Each row of a before or after table is a point. The points were changed in one or more steps. Then noise was added and the rows were shuffled. The steps act on columns, c1 being the first. Write out the steps. A step turns or swaps two columns, mirrors them in a line or flattens them onto one, adds a multiple of one to another, or multiplies or shifts one. Angles are multiples of 10 degrees, from the lower column toward the higher: turns from -170 to 170, lines from 10 to 170 but not 90. Use the fewest steps. Two steps may share a column if one is a turn and the other turns, adds or multiplies; they go together, in the order done. Otherwise the lowest column goes first.

Before:
[[-0.39  0.06  0.23]
 [ 0.09  0.13  0.28]
 [-0.37 -0.36  0.40]
 [-0.27 -0.01  0.15]
 [ 0.56  0.66 -0.51]
 [ 0.67  0.33 -0.27]
 [-0.51 -0.03 -0.22]
 [ 0.45  0.87  0.22]
 [ 0.17 -0.09  0.27]
 [-0.13 -0.29  0.16]
 [ 0.27  0.01 -0.17]
 [ 0.32 -0.27 -0.51]
 [-0.02  0.22  0.62]
 [ 0.79  0.20 -0.02]]
After:
[[-0.24  0.39  0.16]
 [-0.04  0.25  0.62]
 [-0.14 -0.12  0.16]
 [ 0.11 -0.01  0.27]
 [ 0.66 -0.68 -0.32]
 [ 0.52 -0.15 -0.53]
 [-0.51  0.72 -0.24]
 [ 0.43  0.23  0.25]
 [ 0.32 -0.78 -0.55]
 [ 0.26 -0.40 -0.17]
 [-0.38  0.64  0.25]
 [-0.35  0.19  0.41]
 [ 0.79 -0.98 -0.04]
 [ 0.17 -0.32  0.28]]
Steps: add -1.5 times c1 to c2

Before (9 x 6):
[[ 0.26  0.21 -0.42  0.11  0.62 -0.41]
 [-0.15  0.08 -0.85 -0.41 -0.06  0.30]
 [ 0.34  0.55 -0.47  0.03 -0.35 -0.11]
 [-0.08  0.78 -0.50 -0.23  0.52 -0.24]
 [-0.28 -0.19 -0.25  0.04  0.05  0.26]
 [-0.14  0.16 -0.02 -0.13  0.02  0.07]
 [-0.45  0.01 -0.19  0.22  0.34 -0.34]
 [ 0.22  0.11 -0.60  0.43 -0.15 -0.01]
 [-0.37  0.19  0.21  0.53 -0.32  0.64]]
After, 9 rows:
[[-0.18  0.06 -0.84 -0.42 -0.05  0.41]
 [-0.47 -0.03 -0.18  0.22  0.38 -0.86]
 [-0.31 -0.19 -0.21  0.04  0.02  0.14]
 [ 0.24  0.23 -0.43  0.10  0.65 -1.37]
 [-0.12  0.14 -0.02 -0.17  0.07  0.05]
 [-0.09  0.80 -0.51 -0.24  0.53 -1.04]
 [ 0.31  0.55 -0.46 -0.02 -0.37  0.43]
 [ 0.24  0.15 -0.61  0.45 -0.14  0.27]
 [-0.36  0.20  0.19  0.54 -0.29  1.14]]
Steps: add -1.5 times c5 to c6

Before, 10 rows:
[[ 0.27 -0.50 -0.18 -0.14 -0.24 -0.40 -0.32  0.08  0.01]
 [-0.59 -0.30 -0.12 -0.44  0.22  0.68 -0.43 -0.30 -0.44]
 [-0.49  0.65  0.37 -0.29 -0.05  0.28  0.08  0.41  0.30]
 [-0.13  0.14 -0.08  0.25  0.25  0.61  0.12  0.01  0.05]
 [-0.17  0.06 -0.08 -0.10 -0.12 -0.39 -0.01 -0.24 -0.80]
 [-0.46 -0.23  0.63  0.60  0.35 -0.16 -0.37 -0.55 -0.17]
 [ 0.01  0.55  0.05 -0.42 -0.18  0.50  0.09 -0.62 -0.32]
 [-0.79 -0.50  0.01 -0.23 -0.61 -0.32  0.17  0.15 -0.43]
 [ 0.14  0.14  0.76  0.63  0.10  0.26 -0.08  0.27  0.02]
 [-0.09  0.27  0.41  0.67 -0.27 -0.21 -0.62 -0.31 -0.12]]
After, 10 rows:
[[-0.23 -0.49 -0.52 -0.80 -0.30 -0.46  0.40  0.29 -0.25]
 [-0.26  0.13  0.27  0.01  0.07  0.68 -0.08  0.04 -0.10]
 [ 0.28 -0.49 -0.14  0.16 -0.25 -0.55  0.06  0.14  0.33]
 [ 0.08 -0.29  0.26 -0.74  0.03  0.60  0.50 -0.58  0.37]
 [-0.47  0.14 -0.29  0.43  0.71  0.32 -0.01  0.53  0.07]
 [ 0.38  0.55 -0.19 -0.19 -0.04  0.65  0.30 -1.25 -0.14]
 [-0.01  0.67 -0.24 -0.58  0.30  0.46 -0.31  0.82  0.00]
 [-0.74 -0.22 -0.03 -0.10  0.70 -0.24  0.21 -1.09  0.33]
 [-0.63  0.26 -0.46  0.26  0.18 -0.13  0.23 -0.62  0.58]
 [-0.03  0.06 -0.05 -0.19 -0.14 -0.34  0.79 -0.49 -0.12]]
Steps: turn c1 and c4 by 60 degrees; add 0.3 times c2 to c6; mirror c3 and c5 in the line at 60 degrees; mirror c7 and c9 in the line at 130 degrees; multiply c8 by 2
